Every row gives one point. To make a cloud, some directions were put in groups of two or more. Within a group, all points are equally far from the middle, so they leave a hole (a ring in 2 directions, a hollow ball in 3). The other directions are filled evenly. Then the cloud was stretched, turned, moved and blurred a little. Count the holes, and give their numbers of directions, smallest first.

Cloud:
[[ 41  45]
 [  0 -70]
 [ 11  48]
 [ -7  42]
 [-40 -20]
 [ 23  48]
 [ 55  37]
 [-39 -33]
 [-11  42]
 [ -2  44]
 [ -6  43]
 [-41   2]
 [ 38 -69]]
Holes: 1 (2)

Cloud:
[[-52  -3  67]
 [-26  16  22]
 [-10 -33  -3]
 [ -2  -5  37]
 [ 12 -59  29]
 [-32   9 -47]
 [ 47  25 -20]
 [-27  67 -21]
 [ 13   3  50]
 [ 49  57  -3]
 [ 28  -1  54]
 [-40  38  46]
 [ 41   6  62]
 [ 24   5  38]
 [-72  65  -1]
 [ 17  43 -59]
 [-28  -1 -23]
 [-70  19  13]
 [ 31  55  79]]
Holes: 0

Cloud:
[[-38 -31 -17 -70]
 [ 11 -55  27   9]
 [ 67 -18 -49 -42]
 [-48  37  -3  47]
 [ 23 -14 -90 -17]
 [ -4 -22  33 -45]
 [ 72  -6  -2  15]
 [-52  22   3  40]
 [ 63  16   2 -11]
 [ 49  17 -17  67]
 [-12 -23  47 -14]
 [ 43  -1 -67  -2]
 [ 14 -67   9 -65]
 [ 33 -15  65  37]
 [ 66  26   5  54]
 [-38   8 -49 -13]
 [ 38   6 -67 -10]
 [-44 -22  -3 -42]
 [ 43 -17  56  24]
 [-32  41 -13  -5]
 [ 16  25 -55 -22]
 [-54  22  32  44]
 [ 47 -11 -47  35]
 [-32 -14  39  56]
 [-19  -8  67  40]
 [-23 -73  -5 -52]
 [ 58   2 -32 -41]
 [ 47 -29 -49  30]
 [ 56  29  25  -5]]
Holes: 1 (3)

Cloud, 53 rows:
[[ -6 -16 -22  52 -53  23]
 [ 26  28  33  55  36  -6]
 [-35  -9 -11  -4  62  23]
 [ 25  23 -26 -31 -23  74]
 [ -2 -12 -16   0 -39  95]
 [-28 -75  -8   2  33 -10]
 [ -5  -4 -45  59 -18  -4]
 [  4 -36   6  19 -34 -24]
 [ 12 -76 -11 -31 -18 -11]
 [  5 -37 -32  72  29  -9]
 [ -8 -44 -19  29   3 -12]
 [ 36  -6 -26  14 -26  -8]
 [ -3 -12 -16  78 -62 -20]
 [ -5   0 -23  24 -34   1]
 [ 26   7 -33  59  38  36]
 [ -2 -18  11  12  10  57]
 [-54   5  11  21  48 -37]
 [ 46 -63 -20  36 -23  50]
 [ 48 -39 -80   2  -1  66]
 [ 26  10  -6  49   0 -44]
 [ -8   5  60 -34  32  36]
 [  6  32 -20  13 -36  -5]
 [ 31 -26 -11 -44   7  22]
 [-28 -62  -6  51  -9  63]
 [ 28  -5  -5   8  34 -24]
 [ -4 -29  -3  17  31   3]
 [ 10  16 -18  -9 -26  25]
 [ -5 -32 -21  16  -6  30]
 [  5 -56  48  44  -3   7]
 [ 39 -16 -41  29  63  19]
 [  8 -35 -25  35  48   7]
 [ 29   9 -10  42  69  -9]
 [ 24   1 -14  37  86  16]
 [-22  58  -8  51 -49  -3]
 [ 15   4  -8  46  36 -34]
 [ 29 -17 -24 -21  -4  32]
 [-54  19  21   4  -3  -6]
 [-23  12  59 -42  20   8]
 [ 17 -31  19  -5 -38  23]
 [-22 -75   2 -14  40  11]
 [-10   5 -10   6  11 -59]
 [ 29 -11  14  66 -31  30]
 [ 12   4 -86  11   8  11]
 [ -5 -44 -15  58 -28  -5]
 [  7  59  -5  -4  23  15]
 [ -6  26 -12  15 -40  -9]
 [-30 -72 -41  63 -29  40]
 [-12  37  21  -2   7   3]
 [-27 -11 -40  48 -48  15]
 [-25 -40 -21  46  -3  55]
 [-27 -44 -26 -20  27  39]
 [  1 -60   5 -17 -38 -36]
 [-15  61  10  29 -15  17]]
Holes: 0
